Each row of a before or after table is a point. One or more steps were done to the points. Then noise was added and the rows were shuffled. The steps act on columns, c1 being the first. What was done? A step turns or swaps two columns, mirrors them in a line or flattens them onto one, adds a multiple of one to another, or multiplies or shifts one. Angles are multiples of 10 degrees, from the lower column toward the higher: turns from -170 to 170, lines from 10 to 170 but not 90. Use the fewest steps. Two steps may share a column if one is a turn and the other turns, adds or multiplies; they go together, in the order done. Otherwise the lowest column goes first.

Before, 13 rows:
|  0.05 | -0.28 |
| -0.51 |  0.05 |
|  0.35 |  0.05 |
|  0.00 | -0.05 |
|  0.24 | -0.35 |
|  0.15 |  0.18 |
| -0.18 | -0.57 |
|  0.26 | -0.63 |
|  0.17 | -0.64 |
| -0.72 |  0.02 |
|  0.31 |  0.16 |
|  0.41 | -0.38 |
|  0.39 |  0.03 |
After:
| -0.63 |  0.17 |
| -0.57 | -0.19 |
|  0.02 |  0.36 |
| -0.37 |  0.21 |
| -0.03 | -0.73 |
| -0.27 |  0.04 |
|  0.17 |  0.15 |
| -0.38 |  0.41 |
| -0.06 |  0.00 |
|  0.06 | -0.51 |
| -0.63 |  0.24 |
|  0.14 |  0.31 |
|  0.05 |  0.39 |
Steps: swap c1 and c2

Before, 12 rows:
|  0.20 |  0.56 | -0.10 | -0.03 |  0.40 |  0.06 |
|  0.64 |  0.31 | -0.15 | -0.08 |  0.03 |  0.57 |
| -0.29 | -0.04 |  0.41 | -0.35 | -0.14 |  0.36 |
| -0.13 | -0.06 | -0.18 | -0.07 |  0.43 |  0.09 |
| -0.14 |  0.18 |  0.05 |  0.16 |  0.04 |  0.05 |
| -0.19 | -0.17 |  0.10 | -0.43 | -0.33 |  0.09 |
|  0.25 | -0.24 | -0.32 |  0.41 |  0.18 |  0.37 |
| -0.18 | -0.09 |  0.21 | -0.06 |  0.26 | -0.25 |
|  0.29 |  0.09 |  0.01 |  0.07 | -0.43 | -0.52 |
| -0.03 |  0.34 | -0.43 |  0.45 |  0.55 |  0.62 |
| -0.37 |  0.19 | -0.10 | -0.25 | -0.10 | -0.11 |
|  0.32 |  0.25 | -0.19 | -0.06 |  0.03 | -0.38 |
After, 12 rows:
|  0.61 | -0.23 |  0.19 |  0.50 |  0.35 |  0.26 |
| -0.32 |  0.15 |  0.18 |  0.01 |  0.04 |  0.03 |
|  1.58 |  0.31 | -0.17 |  0.09 |  0.31 |  0.48 |
|  0.52 |  0.59 | -0.07 |  0.06 |  0.37 | -0.17 |
| -0.35 | -0.03 | -0.15 |  0.15 |  0.49 | -0.13 |
| -0.45 | -0.09 |  0.05 | -0.21 |  0.07 | -0.37 |
| -0.95 |  0.17 | -0.28 | -0.05 | -0.12 | -0.07 |
| -0.10 |  0.32 |  0.20 |  0.54 |  0.78 |  0.24 |
|  0.82 |  0.23 | -0.17 |  0.14 | -0.16 | -0.37 |
| -0.73 | -0.02 | -0.05 | -0.54 |  0.02 |  0.40 |
| -0.48 | -0.18 | -0.36 | -0.32 | -0.22 |  0.25 |
|  0.73 |  0.12 |  0.05 |  0.01 | -0.61 | -0.24 |
Steps: multiply c1 by 2.5; turn c3 and c4 by -60 degrees; turn c5 and c6 by -30 degrees

Before, 12 rows:
| -0.06 |  0.01 | -0.20 |  0.12 | -0.06 | -0.36 | -0.01 |  0.38 |  0.28 |  0.57 | -0.31 |  0.52 |
|  0.42 | -0.07 |  0.03 | -0.19 | -0.17 |  0.12 |  0.55 | -0.32 |  0.42 |  0.29 | -0.02 | -0.04 |
| -0.01 |  0.55 | -0.20 |  0.04 |  0.28 |  0.08 |  0.27 |  0.34 | -0.38 | -0.30 | -0.80 | -0.15 |
|  0.46 | -0.17 | -0.62 |  0.60 |  0.44 | -0.34 |  0.03 |  0.89 |  0.40 | -0.48 |  0.26 | -0.14 |
| -0.32 |  0.66 | -0.02 | -0.63 | -0.53 |  0.64 | -0.01 | -0.12 |  0.17 |  0.11 |  0.07 |  0.29 |
|  0.54 |  0.45 |  0.09 | -0.14 |  0.49 | -0.01 |  0.09 | -0.27 | -0.08 |  0.04 | -0.50 |  0.37 |
|  0.19 |  0.18 |  0.28 | -0.35 |  0.10 |  0.03 |  0.37 |  0.15 |  0.37 | -0.22 | -0.58 |  0.42 |
|  0.10 | -0.09 | -0.32 |  0.37 |  0.00 |  0.23 |  0.35 | -0.47 | -0.38 | -0.80 |  0.06 |  0.21 |
|  0.27 | -0.19 | -0.22 | -0.65 | -0.22 | -0.27 |  0.13 | -0.03 |  0.34 |  0.14 | -0.32 |  0.01 |
| -0.17 |  0.40 | -0.27 |  0.20 |  0.34 | -0.62 |  0.04 |  0.26 |  0.49 |  0.18 |  0.10 |  0.06 |
| -0.30 |  0.01 | -0.44 | -0.56 |  0.11 |  0.51 |  0.38 | -0.21 |  0.11 |  0.09 |  0.09 |  0.03 |
|  0.25 | -0.74 |  0.16 |  0.14 |  0.29 | -0.34 | -0.09 |  0.10 |  0.18 |  0.08 | -0.42 | -0.24 |
After, 12 rows:
| -0.18 |  0.37 | -0.22 |  0.15 |  0.03 |  0.31 |  0.05 |  0.05 | -0.45 |  0.59 | -0.27 | -0.32 |
| -0.27 | -0.21 | -0.29 |  0.24 |  0.32 |  0.60 |  0.04 |  0.28 | -0.45 |  0.16 |  0.08 | -0.36 |
| -0.46 |  0.16 | -0.23 | -0.84 | -0.17 |  0.00 |  0.13 |  0.32 | -0.19 |  0.12 | -0.32 |  0.16 |
|  0.07 | -0.48 | -0.18 |  0.06 |  0.53 | -0.08 |  0.23 | -0.54 | -0.08 | -0.30 | -0.83 | -0.30 |
| -0.40 |  0.33 |  0.19 |  0.16 |  0.42 |  0.08 | -0.09 |  0.12 | -0.15 |  0.04 | -0.39 |  0.76 |
|  0.55 |  0.01 | -0.43 | -0.74 |  0.08 | -0.21 |  0.37 |  0.18 |  0.12 |  0.08 |  0.07 | -0.03 |
| -0.14 |  0.25 |  0.27 | -0.45 |  0.28 | -0.11 |  0.35 |  0.24 | -0.30 | -0.26 | -0.56 | -0.40 |
| -0.25 |  0.01 |  0.03 | -0.25 | -0.21 | -0.34 |  0.55 |  0.58 |  0.07 |  0.28 | -0.04 |  0.09 |
|  0.67 | -0.21 | -0.02 | -0.81 | -0.56 | -0.28 | -0.07 |  0.24 |  0.01 |  0.15 |  0.08 | -0.69 |
| -0.43 | -0.05 |  0.10 | -0.20 |  0.66 | -0.33 |  0.08 |  0.06 |  0.28 |  0.06 | -0.47 | -0.59 |
|  0.07 |  0.23 | -0.33 |  0.45 | -0.04 | -0.20 |  0.37 | -0.08 |  0.64 | -0.79 |  0.08 | -0.06 |
| -0.58 | -0.02 | -0.67 |  0.76 |  0.37 | -0.05 |  0.05 | -0.07 | -0.98 | -0.43 |  0.28 |  0.21 |
Steps: turn c1 and c6 by -140 degrees; turn c2 and c12 by -130 degrees; multiply c4 by 1.3; add -0.3 times c11 to c5; turn c8 and c9 by -120 degrees
